Rows are points. Examples show where two turns around zero, p and q, send a point. Write where each new point lands after one turn and then the other. Backwards means that the second turn is done in reverse. Each puzzle has new turns, and all numbers are rounded.

Turn p:
[-16  -9 -23] -> [  8 -17 -23]
[ -2 -32  41] -> [ 24 -12  45]
[ 5 27 10] -> [-26  12   7]
[ 13  14 -28] -> [ -6  18 -28]
Turn q:
[ 9 26 23] -> [-12  21  26]
[ 25 -14 -10] -> [ 22  14 -15]
[-49 -15   7] -> [-11 -50   9]
[ 14   2 -21] -> [  1  13 -22]
Where do these land?
p, then q: [-10 -45 -15] -> [ 37  26 -18]
p, then q backwards: [24 -7  9] -> [22  3 14]
q, then p backwards: [-14  19 -17] -> [-10  26  -7]
p, then q backwards: [-1 33 23] -> [-14  36  10]

Turn p:
[-22 -31 -11 -32] -> [-21 -16 -42 -10]
[-3 13  8 13] -> [ 3 -4 19  5]
[60 23 -1 -2] -> [ 27  52  18 -20]
[ -6 -30  14  -1] -> [ 15 -22 -21  -2]
[ -8  12 -35  16] -> [-20  17   4  31]
[-20  12  25   6] -> [ -2 -27  22  -5]
Turn q:
[ 1 17 18 -1] -> [ 2 14 19 -8]
[-27 -23  10  55] -> [ 24 -41  29  36]
[ 32  10 -13 -22] -> [  3  25 -28 -18]
[ 13  20 -23 -26] -> [-15  30 -25  -4]
[ 16  -7   2 -24] -> [ -5   3 -15 -25]
[-33 -17   7  18] -> [ -7 -30  21  18]
Where do these land?
q, then p: [-23  34 -14  11] -> [  4 -14  38  19]
p, then q backwards: [  7 -21 -13   1] -> [ 13   0 -22   3]
p, then q: [ 59  47 -12  -1] -> [ -2  63  37 -23]
q, then p backwards: [-28  -6  17  20] -> [-20  18  15  24]
p, then q: [-1  4  0  7] -> [ 6 -2  6 -1]
q, then p backwards: [ -4 -24  13 -18] -> [-17   0  18 -21]
p, then q backwards: [-11 -34   9 -21] -> [ 16 -34 -15 -13]

Turn p:
[  5  -6  12  56  14 -14 -25 -23] -> [-31 -32  -3  38   7   2 -33  16]
[ -5 -19  -7  -1   8 -25 -19   0] -> [ -1 -16  -1   0  -9 -17 -22 -18]
[ -8   0  -3 -14 -11  -7  38 -15] -> [ -8  -1   1 -10   9 -15  40  -7]
[ -8  16  46 -38 -26 -10  27   5] -> [ -9  32  44 -14 -21 -18  37   6]
[-21   6 -21  19  34  15 -22   2] -> [ -8   8 -28  -2  26  10 -38  -3]
[ 21  -6  30 -54  -4  12  35  -7] -> [ 13  14  49 -17   0  12  45 -21]
[  9   1 -28  43  22  -1 -15  30] -> [ 17 -23 -28  -2  16   4 -41  29]
[ -5 -15  13 -23 -34  23  12   4] -> [ -3  11   5 -18 -31  19  31  -5]
[ 13  24 -41  10  -2   9 -32   3] -> [ 31  10 -38  27   3   5 -19   2]
Turn q:
[ 20  -3  21 -33  14  -2 -21 -11] -> [ -1  17  25  -3   6  28 -15 -27]
[-27  27  14 -38  32  -1  26  -6] -> [-41  -3  -4 -30   6  13  29 -34]
[  4  -8   3  -4 -31  32 -33 -12] -> [  7  28 -10  25 -13  30 -18  20]
[  7   5 -22   1 -36  -7  -2 -18] -> [ 17  14 -18  21 -27 -13  -3  -7]
[ 16 -28 -36  23  -4  22   1  24] -> [ 35 -25 -26  13  20   0 -15  25]
[ 16  35  23  30  31 -22  27  10] -> [  6  -3  35 -25  21 -30  45   0]
[-48 -22 -29   2   4  -3 -30 -18] -> [-41 -21 -16  43  -6  -2 -23   4]
[  5 -38  -2  28  -4   8  15   4] -> [ 21 -34   3  -1 -10   2  -9  28]
[  6  32  28 -10  -5 -27  18  26] -> [ -3  26  11 -44   4 -27  11 -10]
Where do these land?
q, then p backwards: [-23 -15  36  17 -15 -10  17  -1] -> [-11 -15  32  11 -21 -11   8  29]
q, then p backwards: [-18 -18  23 -29 -33  -7  -6 -15] -> [-24 -17  21  -3 -15  12 -38  16]
q, then p: [-23   0  25  24  -3  -8 -18  -3] -> [-16  14   8 -18 -17 -15 -14  24]
q, then p: [ -4  17 -28  34  13  38 -13 -11] -> [  2 -28 -17 -23  33   9  -6  37]
q, then p: [-18  -3 -32 -17   7  14  12  17] -> [  8 -12 -32 -10  15   1  -6 -27]
q, then p: [ 19  10 -15 -28 -45   5  19  26] -> [ 51  13 -18  28   3 -11  14 -18]
p, then q backwards: [ -5  34 -15 -15  20 -12  12  10] -> [ 22  24  -7  10  -4  -9 -10  32]
p, then q: [ 28  -6 -20  23  42  -3  -8 -42] -> [ -1 -46  32  35  19  17   3  18]
q, then p: [ 15 -41  13  19 -36 -18 -25   5] -> [ 18   2  15  23 -46   2 -33  20]
p, then q backwards: [ 29  23  14 -28  49   0  10  14] -> [ 52   2  21   7  24  -9 -26  22]

Turn p:
[  3 -21   3  -1   1  10 -26   5  20] -> [-20 -28   2   4  -8  -5   4 -13 -13]
[ 30 -18  33   9  24  16  37  -2   7] -> [ 12  -5  -2 -16   7  -9  63   1  13]
[-24 -26  -4  16   9  -4   9 -25 -13] -> [-22  23 -16  14  23  -2  13   8 -16]
[-14  28   9 -31  18 -15   4  12  27] -> [ 17  -3  -6 -22   9  -5 -21 -41  20]
[-18  11  33  37 -15   8   5  16   1] -> [ -5 -11  17  25  23 -17   4  16  36]
[  9  23 -12  13  28  17  31  25 -19] -> [ 25  -5  -3 -26  24  29   9  27  20]
[-20  13 -22 -17 -21  10 -36 -10 -19] -> [-15  10  26   9  -7  17 -41  -1 -22]
[  3  -3  -6  16 -26 -43 -37  32 -18] -> [ -2 -19  -7   9 -17 -37 -45  35  -8]
[ 33 -19 -21 -35  24   9  27 -36 -24] -> [ 13  37  -8 -34 -17  25  35  -2 -38]
[-21 -28 -30  42 -26  11  15  -3  -2] -> [-36   5 -24  37   1  22   6  33   8]
[-18  25  29 -25 -38 -14 -21  23  14] -> [ -6  -4  28   2 -18 -30 -40 -22  32]
[ 38  15 -11 -23  21  -3  -7 -36  28] -> [ 39  -2  -6  -1 -20  14  15 -40 -29]
Turn q:
[ 37 -16   0 -11  -1 -27 -16  -9 -26] -> [27  3 26 11 42  2 -9  9  6]
[-24  18   6  24  25   4 -10 -11 -13] -> [-23   7   1 -28   5  -3  -6 -31 -11]
[ 26   3 -35  10  20  30  36   5  25] -> [  3   8 -22  44 -22 -15  19 -34  24]
[-25  -2  26  21  14   8  17 -19  -9] -> [-25   1  22 -14 -14 -16   7 -16 -25]
[  8  -7  21   0 -30 -30 -25   9  35] -> [ 12 -21  15 -12 -16  10 -34  35  24]
[ 32 -34 -42  48 -17 -18  31   3 -43] -> [ 11  44   2  40  31 -68 -20   4   0]
[-27 -12 -14 -18   9  22  -9  -5  37] -> [  8 -40 -30  -5 -25   3   9 -10  -8]
[ 12  21  -1  -4  -3  13 -27  21  11] -> [ -3   1 -18   3  -1  35 -18  -2  14]
[  1  -4  44  -8  -4 -19 -15  39 -23] -> [-36  -5  21  -2  27  23 -11  38   0]
[-51  10  22 -46  -3 -10  14  -5 -24] -> [-12  -5   2 -41   6  11  49  30 -30]
[ -9  -1  15 -21 -21  24   6 -15  -1] -> [ 10   1   3   2 -21  17  14  11 -30]
[ 20  24 -41   7  13   4  -1 -12  30] -> [ 26   7 -23   3 -13  -1   0 -35  35]
Where do these land?
q, then p: [  6   3  30   5 -18   4 -39   4 -33] -> [ -4 -19  44 -21  27   4  -9   5 -17]
p, then q: [ 28  14  -7  22   6  29 -52 -14 -57] -> [-57  12  29  31  39  24 -14  19 -25]
p, then q: [ -1 -18  12 -11  -4  14  14 -10  20] -> [  7   6   4 -11 -25 -16  19  -1  -8]
q, then p: [ 24  -3  11   3   4 -31  47  -8  42] -> [  1  -8 -18  26 -24 -39  17 -19  44]
p, then q: [ -8 -14 -12  12  -5 -23  11  12  56] -> [ 37  -9 -26  -2 -14 -43 -14 -13   2]
q, then p: [  1  35 -14 -19 -19  20 -26 -12 -21] -> [ 22   1  29 -16  -7  45   2   5 -10]
q, then p: [ 14 -36 -11  -9  -3 -10  38  32  28] -> [-11 -24 -48  21  -3 -19   3  19  29]
p, then q: [-17  -9  -9   2   3   7 -17 -27 -23] -> [-27  18   0 -15  17   8   1 -13 -16]
q, then p: [  0 -23  -8 -10  -2 -44  30  12  10] -> [  4 -17 -41 -14  -6 -29   2  -5  26]
q, then p backwards: [-28  26   4 -19  41  12  -8   8   8] -> [ -3 -28 -10 -17  24  28  15  11  31]
q, then p: [-20  25   4  24  -4  24   1   3 -29] -> [  7  28  22   1  18  18 -33  -1  -3]

Turn p:
[  2   0  -2  -7  13   4   6 -10  -4 -18   7  10] -> [  1  -7   8   4  10  -2   2   3  16 -14   5  12]
[  5 -29   2  -5 -18 -21  13   3 -10  11  16   6] -> [ 10   0  -8 -33 -10 -10  16 -11   5  -2  18 -13]
[-20 -15   1  25  14  12   4  15 -16   8   6  -6] -> [ 22 -25  -4   9  14  -4  10  -3 -12   5  -8 -22]
[  5  13  13   3  -3 -19 -20 -34  34 -11 -15   7] -> [-17  20  23  17 -29 -17 -12 -13   3   6  -3  29]
[ 10   1   7 -11   4  -5  12  20  76   1 -10  -7] -> [ -7  22  13 -12 -45  -5   0  33   8  -3 -52   5]
[  1 -22  18  -3  43 -11 -19  -1 -12 -16 -13  -8] -> [  4 -35  14  -6   7 -15 -18 -16 -18 -25 -13  20]
[-21 -13   7 -17 -18   9   5  20 -10  -8 -15   0] -> [ -7 -17 -32  -2 -10  12  19   4 -10  -8   0   3]
[  7  15  -3  -2 -12  15   3  14  -9  31  17  -6] -> [ -6   9  -5 -13  17  20   1   4   2  24  -2 -25]
[ -7  -2  -6 -16  19  13   4  19   0  32 -13  11] -> [ -4  -5 -16 -18  24  -7   5  17 -10  16 -24   5]
[  7 -17  17   0   4  17   1 -31   3   7   2   0] -> [ 14  -6   7  -4  -1   4   1 -25  19  14  -8  20]
[-16  16  11   5   7   7   9   0  -8  -6  14  -8] -> [ -7  -6   7  17  13   8  12  -8   6  -8  -7 -14]
[ 12  13 -20  -4 -19   4  16  12  -7 -11 -15  -4] -> [  5  21 -16   3   1  21   0  20  -6 -12  13   1]
[  7  16  -2  34 -18 -29  -6 -23 -14 -16   2   1] -> [  6  21  21  23  -9  -8  -3 -20 -11  -5  38  -6]
[  8  13 -37 -23 -13  -6 -11 -25 -10  -3   4  -7] -> [-12  23 -21   3  10  -3 -30  -3  21  -5  25   5]
[ -3  12  -5  21  -3  10 -15  22 -15   0  10   9] -> [ -2 -15   7  12  10   7  -1  16 -14  14  16 -20]
Turn q:
[-21  15  -4  18  -8   0 -14  15  -6  -8  24   5] -> [-18  24 -24   6  -8  -7  -1 -12  20   0   4   5]
[  5  12 -14 -20   0 -27  -9  -5   1  12  11 -19] -> [ 21  -3  -1 -12 -22 -17   5 -22  -8  18  -2  -1]
[ -5 -19 -13   5 -20  31  17  23 -11 -21 -21  -2] -> [-29  -2 -14   8   6  -9  -8  32 -23 -30  -5  -4]
[  5  -7  -3   6   6  -1 -11 -28  11  18  12 -15] -> [ 21  -8  -6  10  -1  22   4 -23  -7  10   0  -7]
[-19  -3  10   7  -8   4  20  -2 -29 -12  -6   5] -> [-38   5   9   2 -11  10   2  14  -6   0   1   7]
[ 11  18   6 -25   7  -5 -23 -29  20  -4   5  -6] -> [ 27   0  12  -8  13   0 -22 -29  -3  21 -11   5]
[  8 -12   9   5 -25   1  -2   6  -2  11 -10  21] -> [ -6 -27  -9  -2   0   4 -10  16  13  -7  11   9]
[ -8  10   9 -25  32  -7 -26 -12  11  32  -1 -10] -> [41  8  7  6  3  2  3 -1  4 46 -6 -3]
[ -6  -7 -11  10 -21  20  53  19  13 -17 -13  17] -> [-26  -1  -5 -23  -1   9   1  33  -1 -49 -19  -9]
[ 17  21   7  -4  18   4  -7   2 -15  10  22  -9] -> [ 20  22  17  14 -16  -4  -5 -11   5   2  16   5]
[  5   0  24  -2  14 -15 -10   3  11   0   1 -24] -> [  8   1  14   1   7  -7   0 -12   4  19  12 -28]
[  9 -33  -5  -9  11  -8  -4  -6   8  -6   0  22] -> [  8 -12  -4 -16  28   6  15   4 -10  -1  14  15]
[ -1   6 -16  33  -7   4  16  15 -13 -17 -25  15] -> [-32  -7   2  15   1 -12  16  13  10 -31 -16   8]
Where do these land?
q, then p backwards: [ -1 -13  -4  10 -12  18   1  41   2 -21   0 -22] -> [-24  14 -33  -6  -2 -32  -2  18  -7  -5   4  -7]
p, then q: [ 17  14   3  -2  23  21  13   4   4  10   1 -32] -> [  9   1  19  29  26 -10 -14  14  -5   4 -15  -6]
q, then p: [-41 -11 -13   4  27  -3  15 -12  -3  -5   4   8] -> [ -1  17 -18  10  34  12  26  14  -3   1 -18   5]
p, then q: [ 20  -4   6   4   2  -1 -38   6 -13  -7 -10  10] -> [ -2   3 -17   6   2   9  -6   5   2  19  33  20]
q, then p backwards: [ -6 -14 -12 -15 -13 -24 -26 -14  -2  11  -4 -30] -> [-22 -25  11  18 -12   3 -25   3 -10  26 -10   0]
p, then q: [-29  13  -4   2   1   2  -4  24   8 -10   0 -14] -> [-25  -2 -12  18  -3 -12  14   3 -11  -5  -7 -18]
q, then p: [ 21  10  12   8  -8 -66  -2  -5   8  13  -8  15] -> [  8   9  -3 -38 -35 -19  19 -22  32   0 -20  17]
p, then q backwards: [ 20  13  -4  -2  -5 -10  11  -8  -7  -8  19  20] -> [ 9 -3 23  3 18 -6  9 14 -6 -8 12 15]
p, then q backwards: [ -3   4  45   5  23   1  -9 -19  -8  -9  -5   5] -> [ 20   8  -6  11   6 -18  -1 -38 -16 -18 -15   5]
q, then p backwards: [ -9 -11   7 -20 -13  14  10   3 -11  15  -6  23] -> [ 21  -3 -12 -13  -3  16 -11  20   9  -8 -12  15]
q, then p backwards: [11 -1 -9  4 -8 17 12 -6 14 17 21 10] -> [ 15 -14  -6  -6  -9   9  15   2  -6 -19  -7 -22]
p, then q backwards: [ 12   0 -10  -5 -11  21  13   5  16 -18  -4  24] -> [ -7  -2   3   0   9   7   9  12 -14  28  -1  29]
p, then q backwards: [-13   1 -15   8  -7  10   4 -18  -9  12  -7 -18] -> [ -6   3  -7   8   5  11 -28  -3  14   4  13 -11]

Turn p:
[ 39  40 -21  -8   7  -8  23  14  29   2  20  12 -17  18] -> [ -6   4   3 -27  22  17  14 -50   9   1   6 -37 -17  23]
[-18 -16 -26 -27  38 -10 -15 -15  -4   9  30  16 -14  21] -> [ -4  -2 -33   3  19  -7 -24 -37 -26  12 -21  31 -12   7]
[-13  23 -34 -11 -28 -49   9 -14  -8  -6  -4  -4  -3  18] -> [ -3  24   5 -10 -13 -15  31 -24 -40 -12 -13  -4  24  28]
[-24   8  33  13 -25   1   9  -2 -17   0  -3 -14 -27  16] -> [-21   1  33  18 -19 -30  10  16  -7  -7   0  -1 -24   3]
[-12   0  43 -15  -6  -9 -25   4   0  14  16  -2  30   5] -> [-15 -22   3 -11 -13 -12 -32  29 -10  27  10   1   9  19]
[ 42  -8  -4  44   3 -21  -5  66   0   8   5  -9  14  53] -> [ 53  -8 -13  17  21 -11  -3   7 -16   2  32 -71 -27  29]
[ 23  -7  -1 -10 -30  -9  30  32   9  12  -4   6  -4 -52] -> [ 22  -1   6 -28 -17   5  47   3  35  35   6  -8   7 -12]
[-33  19 -25  30 -21   6  11  -7  39  -2 -30  27  40 -14] -> [  1  63  -1  12 -30  31  -7   5  26  -8  13  -2  35  20]
[ 11 -51  39 -22 -25  23  23 -17  -6   8  -4  -2  12 -25] -> [ 27 -34  38  -7 -20  -1  -8  25  32  19 -24  28   7 -19]
[-55  -4 -11 -29  -2   3 -35 -13 -35 -40  13 -15 -26  -1] -> [-27  -6 -20   0 -24 -17   6   2 -50 -27   4  59 -15 -17]
[  4  -5   2 -13 -15  -6  35 -20  -9 -40 -10  22   9 -54] -> [  9  16  27 -32   2  32  38  19  13   1  -9  42  17 -11]
[ 10   7   9  -6   7  22 -25 -26  11 -22 -28  -8 -20  14] -> [-20 -10  -1  -8   8  -8 -17   3  14 -53  -8   3  -2  -9]
[ 25 -34  26  16  10  -2 -15   1 -32  22  13   3 -12  -2] -> [ 20 -18   8   5  29 -31 -15  20  -5  24  -6  -4 -13 -29]
[-44  25  10  -8  42  14 -10  33 -10  -3 -47 -11  -5   3] -> [-42   2 -51  28 -14  16  11  38   2 -16 -14  -7 -25   7]
[ 25  33 -22  19 -29   6  12 -15  28  23   6  13 -14  -2] -> [ -7  31  25 -14  -1  -3   2 -43  22   0   9 -34  13  -7]
[ 11  -3 -22   4  33  30 -14  -9 -17   5  19  -7  38  -2] -> [  7 -13 -15  15  15  40 -33  -6 -20   7   5  -3  14 -28]
[ 10 -26   4  21  40   9  -8 -12  24   9   7 -26  -1   2] -> [  4 -25 -11  36  34  -3 -19  -9  23  -4  10   5  10  -3]
Turn q:
[ -4  -3 -13   4   3   5  -6  -6  20   7   0 -26  51 -28] -> [ 24 -10   0  19  20  24  20  -7  22 -20  14 -33  11 -11]
[ -5  12   9  40  11 -20 -52  11  -2  24   1   4   0  28] -> [-26  -5   2  21  44  17 -20  32 -20   4  25  28   2   2]
[-30  -2 -52  -7  -6 -18  -6  -3  -1  28   1 -31  17  -4] -> [ -3 -32  -1   6  40 -18   4 -21  41  11  18 -15  12 -12]
[  6  32 -29 -15   2 -27  -6   9 -14 -10 -31 -31  24 -14] -> [ 29 -31  15  -3  18 -22   8  36  23   8   2 -24  -1 -25]
[  9 -19  12  15 -17  38  39 -21 -29 -22   7  19 -23  27] -> [-19   7 -30  -3 -33  -8   4 -25 -40  18 -37  -7 -23  24]
[ 22 -15  28 -23 -15  -3  39 -21  24  -7   2   6 -30  32] -> [  3  39  10 -28 -18  -1  -4 -13   0  21 -37   5  -2  46]
[ -4 -19  23  -2   6   0   2 -24 -13 -28  -9 -16 -17  -6] -> [  0   2  17  -5  -6   1 -14 -10  -8 -16 -29  -8 -36   1]
[ -9  -8  35 -35   1  26  26 -18  -8  15 -15 -12  -7  -4] -> [-18  -4  23 -32 -26   0   7 -14   0 -21 -13 -27  -1  29]
[ 12   1 -32  23  38 -27   0   3   8  23 -12  -6  10 -32] -> [ 28 -20  10   2  40  -6  25  -5  -3 -18   3  23  23 -28]
[ -5 -31  11  -5 -15   2   7  16  15 -30   2 -11 -11   1] -> [  2   9  -1  11 -23  13  -2  -8  28   1 -20  13 -26   8]
[ 31 -25  35 -36 -30  19  14 -29 -24 -17  45  19 -40  -3] -> [  4  27  10 -35 -57  13 -28 -46 -32  28  -3  -4 -28  15]
[ 49 -38  28 -28 -37  43  22   1 -14  -5  -7   6 -20  14] -> [  7 -11 -13 -37 -59  34  -1 -14 -15  24 -25  -1 -16  43]
[-21  36  -1  34  24 -15 -10  55  -1  17  22   2  -2  -1] -> [-31   7   8  28  12 -10  31  29  -2   3  37  36   9 -30]
[-16  15 -13   8  41 -21 -25  23  -2  -1  15  36  37  23] -> [ 11  10 -19  33  22 -30  -2  26 -10 -20  52  20   5   6]
[-31  23 -13  26 -12 -35 -18  15   5  17 -17  34  26 -25] -> [  0 -15   8  49  10 -14 -19  19   3  -8  14   7  51 -26]
[-25  21 -47   0  27   2 -39  14  23   8 -23   6   1 -21] -> [ -1 -15 -25  -7  30 -11 -10  21  30 -34  17  13  24 -42]
[ 21  19  19   1 -22  31  12 -26  13 -19  19   2 -16  12] -> [ -9  41 -15 -19 -17  19  -2  -2 -19  21 -19 -24  -6   1]
Where do these land?
q, then p: [  7 -27 -55  20 -22  11   3 -41  10  -6 -20  -5  14 -16] -> [ 22 -10 -22  18  25  13  -5 -10  19 -33 -22   0  50 -29]
q, then p backwards: [-11  30 -36   5  13   7  -6  28  17  29  26 -24   2  35] -> [  2  19  14  20  29 -28 -12  18  20  -5   9   1 -20 -55]
p, then q: [ 40 -11  -7  31 -19   9  -8 -26  20  -7  -8  16   3  -6] -> [ 35  35  16  -9   2  23   4  21  -1 -18  15 -15 -10  -9]
p, then q: [ -1  48  14 -28   8 -32  -6   3 -25 -19  -4   9 -34  -7] -> [-23  -9  16 -10 -20 -66   5  -8  22 -12  -3  -3 -10   9]
p, then q backwards: [-15   9  13 -12  45  13  29  12  -8  -5  15   4  40  16] -> [ 23 -26  25  32 -33   7 -31   0  -3   4  -6 -14   7  27]
q, then p backwards: [  7 -27  24  -5  -7  22 -13 -39  12 -26  13   6  29   8] -> [  1  14 -30  11  10  14   7  21  11  -3  -7  19  20  50]
p, then q: [ 16 -35 -24   5 -41 -18  13  -6  26 -12  -8  25  10   5] -> [ 43  28   2 -20  -4  13  -3  29 -17  26   0 -18   9  22]
p, then q: [ 22 -38   6  -3 -30  31  16 -19   2 -27 -16 -31  21  17] -> [ 33   9  -5  17 -36  51 -10   9 -12  -3 -22   6 -26  16]
q, then p: [ -5  20  19 -38  28 -10 -11  14 -11  34 -22  19 -40  -4] -> [  1 -11 -11 -45 -22  -4 -11  28 -22  22  -1  31 -14  36]
q, then p: [-45   6 -20  35   1  -6  23  -6  18  31  20 -27 -31  23] -> [-41  33 -14  43  11  14  -5   1  11  17 -26  27  16  31]
q, then p: [  0  -2  18  10  14 -32 -27  11 -42   3 -18   4 -19   8] -> [ 13   6 -15  -9  12 -35  -8  34  -8  19   0  16 -35  -5]
p, then q: [-10  37  37 -26   0 -34 -19  17 -21  27  -9   2   7 -28] -> [-26 -37  20   9  -4 -30  17  -5  47   4  26   2  17  18]
p, then q: [-31  23  -3  -6  11  33  15  33 -31  27  50   4  -2  11] -> [-62 -30   8 -20   5  12 -15 -37 -21  15  -5   3  11 -23]
p, then q: [ -6   1  22 -36  30 -22 -30  28 -12  -9  14   0 -16 -32] -> [  0 -21 -11 -10  -8 -42   2 -36  26  -4  23  35  16   6]
p, then q backwards: [ -2 -21  -8  29 -24  38   3   0  33 -37 -25   8  25  -6] -> [  1 -12  21 -32  10  -8 -30  26  43 -14   2  13  26 -31]
q, then p: [ 36 -15  -2  21  -8  -9  18  -7  12  -3  -8  -9  -9 -23] -> [  6   0  12  -8   5  16  -4  17  26  -7 -32 -17   5 -22]
